Each row is a point. Each copy is the shape, with its points in the same order, turned, moved and blurred by noise. Is it also mirrored, or only turned?

Shape (7 x 3):
| -12 |   1 | -37 |
|  22 |  -9 | -34 |
| -17 |  44 |  20 |
|  30 |  37 |  -7 |
| -11 |  -3 | -24 |
|   2 |  18 |   1 |
| -13 | -17 |   4 |
Copy 1 (7 x 3):
|  33 |  18 | -13 |
|  40 | -17 |  -3 |
| -37 |   4 | -35 |
|   6 | -36 | -37 |
|  24 |   9 |  -3 |
|  -3 |  -6 | -15 |
|   0 |   9 |  19 |
Copy 1 is: mirrored
Copy 2 (7 x 3):
| -33 | -34 |  15 |
|   1 | -44 |  17 |
| -29 |  33 |  45 |
|   6 |  -8 |  60 |
| -27 | -23 |  12 |
| -12 |   2 |  31 |
| -13 |   0 |  -8 |
Copy 2 is: mirrored
Copy 3 (7 x 3):
| -40 | -10 | -12 |
| -16 | -16 | -37 |
| -12 |  46 |  26 |
|  -7 |  39 | -29 |
| -31 | -10 |  -4 |
|  -7 |  18 |  -3 |
|  -1 | -18 |  15 |
Copy 3 is: only turned

Shape (8 x 4):
|  13 |   4 |   1 |  -2 |
|  -2 |  -8 |  22 |  40 |
|  32 | -22 |  -2 | -18 |
|  -4 |  11 |  20 |  13 |
|  10 | -35 | -30 | -10 |
|   6 |  27 |  38 |  28 |
|   4 |  12 |  -2 |   2 |
| -12 | -53 | -11 | -41 |
Copy 1 (8 x 4):
|  10 | -10 |  -4 | -11 |
|   6 | -19 |  49 |  -8 |
|  -3 | -29 | -15 | -31 |
|   8 | -13 |  22 |  14 |
| -25 |   1 |  -5 | -46 |
|  30 | -33 |  35 |  16 |
|   7 |  -8 |   2 |  -3 |
| -60 |  -3 | -22 | -28 |
Copy 1 is: mirrored
Copy 2 (8 x 4):
|  -6 |  -4 | -11 |  -3 |
| -30 |  42 |  -2 |   9 |
|  21 |  -8 | -12 |  15 |
| -25 |  21 |  -7 | -16 |
|  12 | -21 |  25 |  30 |
| -33 |  36 | -27 | -25 |
| -22 |  -5 |  -4 | -11 |
|  38 | -11 |  45 |   5 |
Copy 2 is: only turned

Shape (13 x 8):
| -27 |  15 |   0 |  18 |  11 | -44 |  38 |   9 |
| -53 | -12 | -29 |  -5 |  -8 | -11 |  34 |  23 |
|  12 |  15 |  -2 |   7 |  28 |  20 |  10 |  15 |
|  22 |  12 |  25 |  -6 |  13 |  13 | -24 |  14 |
|  17 | -15 |  25 |  -1 |   6 |  21 |   1 |  22 |
| -25 |   5 |  -8 |  -9 | -12 | -33 |  60 | -12 |
|   3 |   0 |   6 |   1 |  13 |  10 | -19 |  19 |
|   6 | -17 | -23 |  -8 | -16 | -34 |   5 |   9 |
|   9 |  -8 |  35 |  17 |   9 |  24 |  -6 |   7 |
| -13 |  -5 |   2 | -21 |  23 |  -7 |   1 |  -1 |
|  16 | -16 |  16 |  19 |  22 |  22 | -18 | -10 |
|  19 |   2 |   2 |   8 |  33 |   3 |  13 |   9 |
| -23 |  38 | -14 |  18 |   5 |   7 |  29 |  -5 |
Copy 1 (13 x 8):
|  36 |   9 |   4 |  13 |  25 |  43 | -24 | -12 |
| -17 |  14 |  -9 | -28 |  25 |  59 |  -9 | -14 |
|  15 |  -3 |   5 |   8 | -43 |  34 |   5 |  13 |
|  15 |  12 |  17 |   9 | -47 |   0 |  26 |  -2 |
| -14 |  15 |   0 |  22 | -38 |  14 |  25 | -11 |
|  19 |  14 | -34 |  -6 |  22 |  33 | -38 | -16 |
|  -3 |   2 |  21 |   2 | -26 |  14 |  20 |  -3 |
|  -1 | -15 | -18 |  -7 |  20 |   6 |  13 | -18 |
| -11 |  22 |  20 |  35 | -39 |   8 |   6 |  -1 |
|  10 |   0 |   5 | -21 | -22 |  15 |  -1 | -30 |
| -13 |  -6 |  25 |  22 | -45 |  -8 |  -4 |  -4 |
|  13 | -15 |  -2 |  17 | -39 |  27 |   5 |  -8 |
|  24 |  12 |   7 | -13 | -10 |  40 | -27 |  29 |
Copy 1 is: only turned
Copy 2 (13 x 8):
|  37 |   2 | -13 |  -5 | -37 | -10 |  27 | -44 |
|  59 |  37 |  -8 | -12 | -18 |   8 |  29 |   0 |
| -15 |  15 |   5 | -11 |  -3 |  22 | -11 | -28 |
| -37 |   6 |   7 |  -4 |  23 |  -7 |   3 | -17 |
| -19 |  34 |  -3 |  13 |  23 |  -3 |  -6 | -19 |
|  37 |  14 | -50 |   1 | -33 |   8 |  40 | -24 |
|  -7 |  12 |  14 |  -6 |  18 |  -4 |   0 | -10 |
|  25 |   5 | -35 | -12 |  -3 | -27 |   3 |   7 |
| -18 |  14 |   9 |  29 |  22 |   2 |  -3 | -28 |
|  12 |   7 | -12 | -19 |  22 |   7 |  23 | -22 |
| -10 |  -6 |   6 |  20 |  34 |  11 | -17 | -22 |
|  -5 |   8 |  -9 | -11 |   3 |   8 | -16 | -38 |
|  10 |   1 |   3 |  -1 | -38 |  35 |  22 | -18 |
Copy 2 is: mirrored
Copy 3 (13 x 8):
| -50 |  28 |   8 |   1 | -11 | -23 |  31 |   7 |
| -56 | -12 |  14 |   2 |  -9 | -21 | -20 |  11 |
|  23 |  18 |   1 | -10 |   7 | -24 |  10 |   4 |
|  32 |   5 |  -6 |  -1 |  13 |  -6 |   7 | -37 |
|  24 |   1 | -13 |  16 |  10 | -22 |  -7 | -26 |
| -56 |  21 | -24 |  -3 | -37 | -16 |   4 |  14 |
|  12 |  -9 |   5 |   4 |  15 |  -5 |   2 | -18 |
| -25 |   5 |  -5 |  26 | -11 |  24 |  -5 |   3 |
|  25 | -12 | -15 |  12 |   5 | -31 |  18 | -34 |
| -12 |   2 | -22 | -11 |  23 |  -5 |   1 |  -7 |
|  33 | -19 | -23 |  16 |  17 | -15 |  21 |  -8 |
|  16 |  21 | -11 |   4 |  17 | -25 |   7 |   8 |
|  -9 |   5 |  12 | -26 | -21 | -31 |  26 |  12 |
Copy 3 is: only turned

Shape (13 x 9):
|  -8 |  10 |  29 |   7 | -21 |  -6 |   9 |   0 |   9 |
| -35 |  16 |  17 |  19 | -13 | -12 | -20 |  -2 |  15 |
|   4 |  -8 |  29 |   7 |  33 |  13 |  -6 |   5 |   3 |
|   6 |  18 |  14 |  10 | -28 |  -4 | -11 |  -1 |  12 |
|   7 |  18 |  18 | -12 |  -2 | -11 |  -9 |  18 |   1 |
|  12 | -14 | -27 |   4 | -28 | -11 |   9 |  -7 | -15 |
|  11 |  19 |  15 |  11 | -17 | -11 |  17 |  21 |  12 |
| -35 | -60 |  15 |   5 |  -1 |  -5 |  13 |   3 |  20 |
|  -1 | -30 | -18 |   7 | -26 |  12 |   1 |   7 |  11 |
|  -7 |  15 |  11 |  -4 | -20 |  -7 |   5 |  -3 | -13 |
|  -2 |  -4 |  13 |   9 |  -8 |  24 | -44 |  12 |  -7 |
|  14 |  16 |   6 |  -9 | -20 |  -6 |   8 |   0 |  22 |
|  14 |  11 | -32 | -27 |  -4 |  20 |  18 |  11 | -19 |
Copy 1 (13 x 9):
|  12 |  -4 |  -6 | -29 |  -5 |   1 |  -6 |   0 |  23 |
|   3 |  20 | -13 | -34 |   1 |   9 |  -6 | -32 |  -5 |
| -14 |   2 |  10 | -31 |  20 | -29 |  22 |  13 |   0 |
|  -2 |  15 |  -9 |  -4 |   9 |  10 |  -8 | -16 |  26 |
| -12 |  -6 |   0 | -17 |  24 |  16 |  -4 |  11 |  13 |
|   7 | -17 |  14 |  32 | -16 |  12 |   8 |  -2 |   1 |
|   5 | -15 |  -2 | -15 |  11 |  15 |   6 |  -3 |  37 |
| -20 | -16 |  27 | -41 | -45 | -18 |  16 | -16 | -20 |
| -19 | -19 |  11 |  13 | -17 | -15 |   5 | -25 |   8 |
|  14 |  -2 |  -7 |  -8 |   6 |   9 | -11 |   7 |   4 |
| -16 |  14 |   9 |   0 |  29 | -28 | -14 | -25 |  -2 |
| -12 |  -6 | -17 |  -3 |  -5 |  13 |   3 |   4 |  30 |
|  -7 | -38 | -15 |  30 |  18 |   1 |   8 |  21 |  -4 |
Copy 1 is: only turned
Copy 2 (13 x 9):
|   0 |   2 |  21 |  -4 |  18 | -22 |  14 |  27 |  -4 |
|  26 | -24 |  21 |  -1 |  16 | -14 |   2 |  39 | -17 |
|  12 | -14 | -21 | -10 |  28 | -17 |  11 |  -7 |  14 |
| -15 | -16 |  20 |  -2 |  13 |  -5 |  12 |  30 | -15 |
|   1 |  -4 |   1 | -15 |  -8 |  -7 |  26 |  11 |  -7 |
| -15 |  13 |  23 |  31 |  -7 |   9 | -16 |   4 |  -1 |
|  -9 |   1 |  29 |  -4 |   7 |  -6 |  29 |  19 |  14 |
|  35 |  20 |  24 | -13 |  37 | -17 | -39 |  -9 |  12 |
|  -8 |   6 |  21 |   0 |  11 |  13 | -33 |  11 |  12 |
|  -3 |   7 |   9 |  13 |  -2 | -17 |  10 |  29 |  -8 |
|   5 | -18 | -24 |  -9 |  23 |  20 |  -8 |  26 | -11 |
| -24 |  -7 |  25 | -13 |  -3 | -16 |   8 |  14 |  -1 |
| -24 |  11 | -12 |  13 | -40 |  -4 | -10 |  13 |  24 |
Copy 2 is: mirrored
